Each row of a before or after table is a point. One or more steps were done to the points. Then noise was added and the rows were shuffled. The steps act on columns, c1 being the first. Name the steps. A step turns or swaps two columns, mirrors them in a line or flattens them onto one, adds a multiple of one to another, or multiplies or shifts one. Angles are multiples of 10 degrees, from the lower column toward the higher: turns from -170 to 170, lines from 10 to 170 but not 90. Use the fewest steps. Two steps may share a column if one is a turn and the other turns, adds or multiplies; they go together, in the order done. Otherwise the lowest column goes first.
(in the rows, 128 means zero)

Before:
[[174 166 127]
 [150  82  82]
 [152 108  73]
 [134  64  69]
 [ 91 123 153]
 [149 108  97]
 [ 85 130 151]
 [163  89 124]
 [121 135 184]]
After, 9 rows:
[[ 98 170  69]
 [104 144  86]
 [ 86 161 123]
 [170 132 158]
 [ 90  81 126]
 [111 190  52]
 [136 122 200]
 [102 143  56]
 [164 140 160]]
Steps: turn c1 and c2 by -170 degrees; multiply c3 by 1.3

Before:
[[121  83  91 123]
 [118  89  93 125]
 [121  86 101 129]
 [ 99 137  29 112]
 [166  41  84 140]
 [168 131 101  86]
 [109  66 165 158]
 [ 90  81 130 125]
 [165 105  73 170]
 [ 88 166 124 120]]
After, 10 rows:
[[152  45 166 101]
 [ 98  84  74  80]
 [ 92  22  84 110]
 [ 81 110 101 163]
 [165  58 129 137]
 [153 117  30 150]
 [138  69  92 131]
 [134  65 102 131]
 [164 144 123 143]
 [132  65  91 135]]
Steps: turn c1 and c4 by -170 degrees; shift c2 by -20

Before (10 x 6):
[[145 138  80 163  63 129]
 [110  47  67 128  65 167]
 [ 95 134 139 119 149  57]
 [165 126 126 175  99 122]
 [131 155 170 108 117 109]
 [138 157 108 109 163 130]
 [ 90 144 126 141 145 130]
 [ 97  87  80 106  60 173]
 [145 157 126  88 166  78]
 [130  32  98 166  55 177]]
After:
[[ 96 127 116 118 149  57]
 [146 168 159 163  62 128]
 [166 129 130 175  98 121]
 [138 163 125 109 162 130]
 [130 121  77 110 117 109]
 [111 105 226 128  65 166]
 [129  74 213 166  55 178]
 [146 152 110  88 164  78]
 [ 96 128 191 107  60 171]
 [ 89 142 120 141 145 130]]
Steps: mirror c2 and c3 in the line at 160 degrees

Before:
[[185  76 164 181 140 197 186  70]
 [100 145 190 143  47 130  94 164]
 [149 145 167 111  83 136 121 182]
 [106 160 100 126 108 112 192 142]
 [ 79 156 115  88  49  76 162 141]
 [ 93  96 200 101  92 113 121 168]
 [ 67 144  92 117  82 149 143 155]
 [ 62 190 140  70  97 119 102 151]
 [183  68 126 196 145 166  85 146]
 [137 121 166 160 116 120 104 115]
 [116 131 136  74  62 128 128 116]]
After:
[[187 156 179 169 137  46 130  72]
 [140 134 166 166 115 132 134 117]
 [ 77 125  86 118  48 181 131 145]
 [ 96 115 141 185  46 133 124 164]
 [103 104 124  96 110 153 125 141]
 [ 66 111 120  92  79 113 127 156]
 [185 172 198 122 140  71 126 142]
 [ 93 165  99 204  92 130 131 167]
 [150 106 111 165  83 126 123 183]
 [113 123  74 136  62 124 132 115]
 [ 63  69  73 139  94 159 124 150]]
Steps: turn c2 and c6 by 160 degrees; swap c3 and c4; multiply c7 by 0

Before, 13 rows:
[[126 112 120  53 116 100 118 119 164]
 [130 107  96  39 174 123 139 150 100]
 [173 114 184 165  86 174 160 114 132]
 [116 113 114 147 216 142  93  89 108]
 [185 110 109 144  76 132 188 129 141]
 [112  84 118  64 155 103 147 156 110]
 [ 89  74 105  83 152  70 121 163 113]
 [166 146 142 140  71 171 192 121 137]
 [117 187 124 170 191 113  88 104  74]
 [ 80 152  88 181 195 150 116  79 109]
 [228 126 134 183  92 149 166  96 144]
 [180 122 109 154  62 190 119 138 119]
 [107  90 107  77 141  96 127  81  72]]
After (13 x 9):
[[116 112 114 100 216 117  92  89 117]
 [228 126 134 100  91 153 166  97  80]
 [185 110 109 126  78 140 188 129 114]
 [167 146 142  94  71 158 192 121 129]
 [106  89 106 146 141  65 128  82 177]
 [130 106  97 150 174 102 140 152 214]
 [114  85 117 161 155 100 148 157 184]
 [118 187 124 101 191  74  89 105  95]
 [180 123 109  63  62 151 118 137 124]
 [ 80 152  89  84 197 122 116  78  88]
 [ 89  74 106 184 153  86 122 164 155]
 [174 113 183  79  85 156 161 114 108]
 [126 112 120 193 115 145 116 121 183]]
Steps: turn c6 and c9 by -60 degrees; turn c4 and c9 by -110 degrees

Before, 11 rows:
[[109 118 158  96 167 133  93  92 119 153 127 149]
 [160  66  93 128 103 107  96 163 118  90 170  97]
 [156 114 149  70  93 132  69 175 150 163  73 154]
 [ 50  96  81 172 153  71 155 105 104 150 146 158]
 [101 114 110 187  88  79 159  79 142 148 158  88]
 [ 50 133 167  74  68  67  96 154  77 164 140 182]
 [145  88 123 191 120 154  76  92  86  89 160 164]
 [142 163 167 165 182  56 151 144  73  96 109 141]
 [ 91 148 164 180 149 163  61 143 131  97 181  75]
 [121 168  96  92 179  80 116 123 143 105  84 136]
 [ 65  77 116 148  69 137 114  53 127 179  62  75]]
After, 11 rows:
[[138 163 172  56 172 161 158 146  74  97  98 131]
 [185 116 142 134 126  76  84 177 147 156 127 125]
 [ 68 113 107  78  91 183 140  81 139 148 154 116]
 [143 117 154 135 155  96 103  94 122 153 110 151]
 [181  91 125 155 106 191  87  92  82  83 140 142]
 [ 58  76 117 135 116 153  87  53 124 175 136 149]
 [ 95  96  75  72 137 173 145 104 105 141 123 206]
 [134  71  93 102  86 127  98 168 120  88 148  79]
 [135 169  98  77 185  90 117 120 146 109  93 140]
 [ 89 147 167 162 119 179  38 144 131  93 135 123]
 [133 134 168  71  80  75  98 161  74 162 155 224]]
Steps: turn c1 and c12 by -50 degrees; turn c1 and c7 by 20 degrees; swap c4 and c6; flatten c5 and c11 onto the line at 150 degrees

Before, 13 rows:
[[139 166  92 163 106  95 102 110 155 163  77 148  88  94]
 [ 80  84 118 102 128 193 156 150 107 185 153 170 152 108]
 [160 133 122 182  60 113 144 179 108  99  41 156 135 138]
 [138 137 116  86 154 123 127 159 109 114 134 131 120 152]
 [ 96 122 125 123  83 178  66 107 161 127 117  74  87  54]
 [122  79 149  79 128 122  94  69 108 146  98 134  96 144]
 [171 106 117 140 163 110 145 133 126 208 125 115 133 170]
 [123  99 176 106 126 193 107 106 137 144 106 133  58  38]
 [ 72 108 148 143 101 153 122 115 105 112 149  97  58  79]
 [183 161  91 151 117 169  81 106  78 189  79 106 105 110]
 [197  72 107 130 142 104 114  89 114  80 101 174 168 105]
 [ 69  92  81 184 152 183  82 162 126 141 109 146 142 130]
 [100 105 116 160 150  69  42 139  95 150  65 151 196 123]]
After (13 x 14):
[[102 107 167 162 150  69  42 140  96 113  66 191 197  74]
 [ 83  80 167  98 125 193 160 149 107 185 152 211 152 144]
 [126  97 226 110 125 192 108 107 136 146 102 173  63  68]
 [139 167 144 161 107  93 101 110 157 198  78 187  85  41]
 [ 70  92 132 185 153 181  83 164 126 108 104 189 145  43]
 [186 159 141 149 114 168  82 106  79 202  85 144 110  78]
 [136 139 166  88 153 122 128 161 110  74 130 170 120 219]
 [201  70 155 128 143 104 112  86 116  59 102 215 169 101]
 [ 73 108 193 140 101 154 121 114 109 148 149 139  59  57]
 [163 132 169 181  63 112 143 179 105 203  43 196 135  55]
 [101 125 173 119  81 179  67 105 162 192 113 116  90  61]
 [119  77 198  77 127 119  93  66 107 147 103 175  95 219]
 [171 108 167 142 163 110 144 133 127 157 126 154 131 154]]
Steps: shift c3 by 50; add -1.5 times c4 to c14; add -1.5 times c5 to c10; shift c12 by 40

Before (8 x 18):
[[140 162  78 176  61 140 113 182 157 135  62  77 117 159 125 122 146 160]
 [102  88 111 172 114 173  68  80 133 114 144 130 114 179  50 110 137 193]
 [175  48  81 105 100  69  47 121 133 174 121 182 155 133 109  77 131 121]
 [227 148 187 155 145 160  94 112 159 153 140 120 138 143 142 154 116  91]
 [135  45 174 124 116 196 177 112 134 190 127  62 131 123 165  97 183 153]
 [156  98 182  92 165  80 165 138  64  65 157 111 136 150 134 186 113 189]
 [191 161 112 130 125 104 106 194  75 161  79 175 132  85 174  89 144 139]
 [129 130 129 153 149 137 104 153 111 125  72 118 151 144 102 126 124  84]]
After:
[[135  45 174 124 117 195 177 190 134 191 127 156 147 130 165  97 183 144]
 [129 131 127 154 149 136 104 143 110 125  72 106 112 139 103 126 125  79]
 [103  87 110 171 115 173  67 117 133 115 144 174 141 186  49 110 136 188]
 [191 160 111 129 126 105 107  94  74 162  78  56 153  91 173  90 144 134]
 [175  48  82 105 101  68  47  73 132 174 121 124 142 137 109  77 130 106]
 [155  97 181  91 164  80 165 147  63  65 158 121 164 164 135 185 113 172]
 [227 148 187 155 146 160  95 133 159 153 140 145 109 137 142 155 117  91]
 [140 162  77 175  61 140 114 187 157 134  63  83 128 161 125 123 147 160]]
Steps: mirror c8 and c12 in the line at 140 degrees; turn c13 and c18 by -40 degrees; turn c13 and c14 by 20 degrees

Before:
[[117  88 117 169  74 144 130 142 190 137 127 220 143 141 141 105 112 117
  145  95]
 [142  86 134 144 140 144 128 137 141 165 126 166 122  90 130 127 172 145
  151  93]
 [152 128 165 153 116 163 135 122 151 117 101 113 156 147 133  88 146 152
  119 103]
 [111 164 162 148 151 140 125 143 238  56 139 150 152  61 168 126 126 155
  160  86]
 [185 133 152 140 148 154 239 148 109 150 135 109 111 153 141 114 167  91
  133 194]
 [131  12 115 130 147  21 199 138 169 139 124 170 112  46 185  96 111 147
   71  72]
 [140 165 143 166 113 161 160 112  98 156 124 154 136 146 136 110 112 130
  164  84]
 [110 162 145 104 108 121 156 104 129  71  83 100  72  33 134  94 137 158
  151 122]
 [126 162 162  66 114 147 189 114 127 168 106 112 109 142 153 120  98 164
  143 215]
 [130 142 130 139 159 123 139 145 106  61  86 111 118 151 135 120 122 164
  131 103]
 [106 138  92 160 156 108 153  79 225 154 102 174 127 151 150 118 120 138
  159  94]
 [123  90 126 162 129 161 123 122 107 133  81 117 151  86 181 115 102 101
  166  87]
 [ 93  91 131 116 133  97 173 138 136 122 138  99 117 117 129  88 131 148
  135 103]
 [109 153 148 150 159 137 146 139 102 152 102 101  99 140 126  91 118 136
   99 153]]
After:
[[186 132 199 139 148 154 240 146 109 151 140 168 112 156 141 113 166 163
  141  71]
 [117  89  95 166  75 142 130 142 190 140  86  31 144 142 141 105 113 142
  103 127]
 [143  86 147 144 141 157 128 137 140 152  83  82 122  91 131 126 171 120
   73 147]
 [ 92  90 139 116 132 108 172 139 135 112 103 146 120 117 129  89 129 112
  101 160]
 [122  90 121 163 130 150 122 121 106 147  43 123 150  86 181 113 104 166
   77 169]
 [152 127 240 153 116 142 134 123 152 140 101 134 155 147 130  87 147 102
  128 157]
 [142 165 174 168 113 162 159 112 100 155 158  89 137 146 135 110 110 137
   60 162]
 [129  12  91 130 146  72 199 137 167  81   9  68 109  47 185  98 111  92
  224 164]
 [109 151 188 150 158 145 146 138 103 144 127 163 100 140 126  90 117 113
  176 112]
 [109 162 228 148 153  99 127 141 239 103 175  96 152  61 169 125 128 115
   50 161]
 [111 163 178 103 108  95 156 102 130 100 118 153  73  31 135  94 138 107
   64 143]
 [129 142 133 140 158  93 140 144 107  99 101 135 120 152 134 121 120  96
   99 158]
 [126 163 232  66 115 159 189 113 126 153 140 172 107 142 154 119  98  99
   76  50]
 [105 139  19 161 156 131 151  80 224 130 113  73 127 150 151 118 120 129
   64 142]]
Steps: add 1 times c2 to c11; multiply c3 by 3; flatten c6 and c10 onto the line at 40 degrees; turn c12 and c20 by -160 degrees; turn c18 and c19 by -160 degrees; multiply c19 by 2
